Every row gives one point. Each copy is the shape, with its points in the same order, turned, moved and blurred by noise. Is it also mirrored, or only turned?

Shape:
[[-0.08  0.24  0.11]
 [-0.25 -0.09 -0.47]
 [-0.27 -0.15  0.05]
 [ 0.50 -0.39 -0.44]
 [ 0.23  0.00  0.35]
 [-0.08  0.27  0.35]]
Copy 1, 6 rows:
[[ 0.21 -0.05  0.33]
 [ 0.07 -0.26 -0.28]
 [-0.02  0.14 -0.05]
 [-0.66 -0.63 -0.03]
 [-0.33  0.13  0.45]
 [ 0.12  0.20  0.40]]
Copy 1 is: only turned
Copy 2:
[[ 0.35  0.10  0.17]
 [ 0.08 -0.55  0.05]
 [ 0.34 -0.09 -0.20]
 [-0.64 -0.13 -0.02]
 [ 0.11  0.44 -0.04]
 [ 0.49  0.31  0.13]]
Copy 2 is: only turned
Copy 3, 6 rows:
[[-0.12 -0.06 -0.26]
 [-0.51 -0.18  0.30]
 [-0.11 -0.33  0.04]
 [-0.09  0.39  0.69]
 [ 0.30  0.06 -0.11]
 [ 0.07 -0.09 -0.40]]
Copy 3 is: mirrored

Shape, 8 rows:
[[-0.01 -0.15  0.31  0.12]
 [ 0.08 -0.25 -0.57 -0.09]
 [-0.56 -0.16 -0.51 -0.21]
 [ 0.60  0.56  0.01 -0.13]
 [-0.30  0.25  0.20 -0.26]
 [ 0.34  0.13  0.27 -0.14]
 [-0.10 -0.15 -0.02 -0.02]
 [ 0.18 -0.07  0.27 -0.29]]
Copy 1:
[[ 0.18 -0.34  0.06  0.22]
 [ 0.16  0.43  0.36  0.63]
 [-0.28  0.42 -0.15  0.76]
 [-0.01  0.26  0.67 -0.38]
 [-0.34  0.02 -0.05  0.10]
 [ 0.05 -0.21  0.47 -0.07]
 [ 0.07 -0.08  0.12  0.33]
 [-0.14 -0.23  0.44  0.13]]
Copy 1 is: mirrored
Copy 2 (8 x 4):
[[ 0.23  0.22  0.19 -0.03]
 [-0.15 -0.22 -0.40 -0.36]
 [-0.14  0.10 -0.75  0.05]
 [-0.03 -0.74  0.45  0.20]
 [-0.01  0.07 -0.01  0.46]
 [-0.08 -0.17  0.46  0.06]
 [ 0.07  0.09 -0.11 -0.04]
 [-0.18  0.04  0.30  0.05]]
Copy 2 is: mirrored

Shape:
[[-0.07 -0.08  0.46  0.14  0.06  0.16]
 [ 0.11 -0.25 -0.09  0.18  0.39  0.48]
 [ 0.26 -0.28  0.17  0.09  0.52  0.00]
 [ 0.17 -0.25  0.01 -0.41  0.57 -0.06]
 [-0.33  0.14 -0.19 -0.26 -0.26 -0.34]
 [-0.17  0.37  0.00 -0.06  0.26  0.10]
 [ 0.47  0.61  0.30 -0.20 -0.31  0.17]
 [-0.17  0.55 -0.38  0.20  0.14  0.14]
 [-0.14 -0.26 -0.35 -0.22  0.05  0.47]]
Copy 1, 9 rows:
[[-0.09  0.35 -0.04  0.01  0.17 -0.10]
 [ 0.58  0.30 -0.03 -0.12  0.07 -0.53]
 [ 0.05  0.31  0.12  0.00 -0.24 -0.60]
 [ 0.11  0.05 -0.13 -0.33 -0.51 -0.56]
 [-0.11 -0.44  0.03 -0.45  0.00  0.27]
 [ 0.23  0.27 -0.03 -0.28 -0.15  0.23]
 [ 0.12 -0.04 -0.22  0.57 -0.27  0.38]
 [ 0.56  0.09  0.33 -0.26 -0.04  0.32]
 [ 0.58 -0.14 -0.35 -0.39  0.06 -0.34]]
Copy 1 is: mirrored
Copy 2 (9 x 6):
[[ 0.10  0.14  0.18 -0.39  0.08 -0.12]
 [-0.07  0.47  0.27  0.17  0.06  0.19]
 [-0.10  0.24 -0.16  0.00  0.31  0.18]
 [ 0.22  0.34 -0.50  0.20  0.14  0.09]
 [ 0.27 -0.33 -0.16  0.09 -0.53 -0.44]
 [ 0.05  0.28  0.02  0.07 -0.11 -0.57]
 [ 0.58 -0.17  0.37  0.08  0.43 -0.70]
 [-0.18  0.13  0.24  0.36 -0.25 -0.67]
 [ 0.30  0.33  0.21  0.34 -0.39  0.10]]
Copy 2 is: only turned

Shape, 14 rows:
[[ 0.59  0.54  0.28 -0.05  0.56 -0.34 -0.09 -0.45]
 [ 0.36 -0.07  0.26 -0.35  0.52  0.14 -0.32 -0.01]
 [-0.13  0.41 -0.13 -0.66  0.03 -0.08 -0.27 -0.33]
 [-0.26  0.10  0.33  0.08 -0.24 -0.11  0.30  0.16]
 [ 0.22 -0.36 -0.04  0.12 -0.20  0.27 -0.07 -0.09]
 [-0.04 -0.26 -0.12 -0.52  0.52  0.44 -0.37  0.06]
 [ 0.03 -0.12 -0.03  0.10  0.38  0.52  0.21 -0.53]
 [ 0.24 -0.28  0.19  0.12 -0.72  0.17  0.02  0.21]
 [ 0.48 -0.03  0.10 -0.10  0.39  0.29 -0.08  0.30]
 [-0.19 -0.19 -0.05 -0.36 -0.20  0.38 -0.32 -0.12]
 [ 0.40  0.55 -0.19 -0.10 -0.04  0.06 -0.13  0.49]
 [-0.13 -0.09 -0.32 -0.05 -0.25 -0.10 -0.26 -0.09]
 [ 0.49 -0.25  0.14 -0.11 -0.17 -0.35 -0.15  0.43]
 [ 0.36  0.22  0.28  0.21  0.45 -0.13 -0.43 -0.14]]
Copy 1 (14 x 8):
[[-0.06  0.01 -0.62 -0.15  0.14  0.72 -0.32  0.66]
 [-0.10  0.44  0.06 -0.06  0.09  0.63 -0.21  0.02]
 [-0.36  0.06 -0.07 -0.08 -0.52 -0.02 -0.23  0.33]
 [ 0.17  0.01 -0.05 -0.19  0.51 -0.42  0.11  0.16]
 [-0.28 -0.03  0.36  0.22  0.49  0.05  0.10 -0.03]
 [-0.08  0.23  0.36 -0.01 -0.20  0.46 -0.40 -0.37]
 [ 0.08 -0.18  0.31  0.31  0.47  0.11 -0.57  0.06]
 [-0.14  0.11  0.44  0.07  0.60 -0.16  0.71  0.19]
 [ 0.27  0.01  0.27 -0.20  0.28  0.60  0.02  0.01]
 [-0.16  0.13  0.43  0.33 -0.04 -0.17  0.04 -0.04]
 [ 0.04 -0.37  0.09 -0.16 -0.15  0.38  0.45  0.25]
 [-0.44 -0.15  0.04  0.10  0.09 -0.21  0.17 -0.09]
 [-0.32  0.25  0.08 -0.45  0.42  0.31  0.57  0.07]
 [ 0.00  0.11 -0.41  0.16  0.18  0.58 -0.03  0.19]]
Copy 1 is: only turned
Copy 2 (14 x 8):
[[-0.24  0.19  0.44 -0.39 -0.92  0.10  0.28 -0.20]
 [ 0.16  0.37  0.07 -0.22 -0.54 -0.47 -0.08  0.20]
 [ 0.05  0.15 -0.17 -0.08 -0.44  0.52 -0.35  0.26]
 [-0.31 -0.46 -0.17 -0.11  0.11  0.01  0.24  0.06]
 [ 0.02  0.31  0.18  0.14  0.32 -0.22  0.19  0.10]
 [ 0.48  0.41 -0.30  0.14 -0.39 -0.45 -0.29  0.16]
 [-0.31  0.46 -0.20  0.44 -0.30 -0.25  0.24 -0.20]
 [-0.23  0.01  0.30 -0.08  0.64 -0.19  0.12  0.26]
 [ 0.10  0.14  0.25 -0.15 -0.28 -0.61 -0.16 -0.12]
 [ 0.12  0.25 -0.14  0.19  0.07 -0.01 -0.15  0.46]
 [ 0.05 -0.27  0.52 -0.22 -0.15 -0.06 -0.51 -0.20]
 [ 0.30  0.06  0.01  0.10  0.16  0.35  0.06  0.10]
 [ 0.21  0.01  0.38 -0.64  0.24 -0.22  0.06  0.05]
 [ 0.14 -0.02  0.45 -0.06 -0.70 -0.17  0.30  0.10]]
Copy 2 is: mirrored
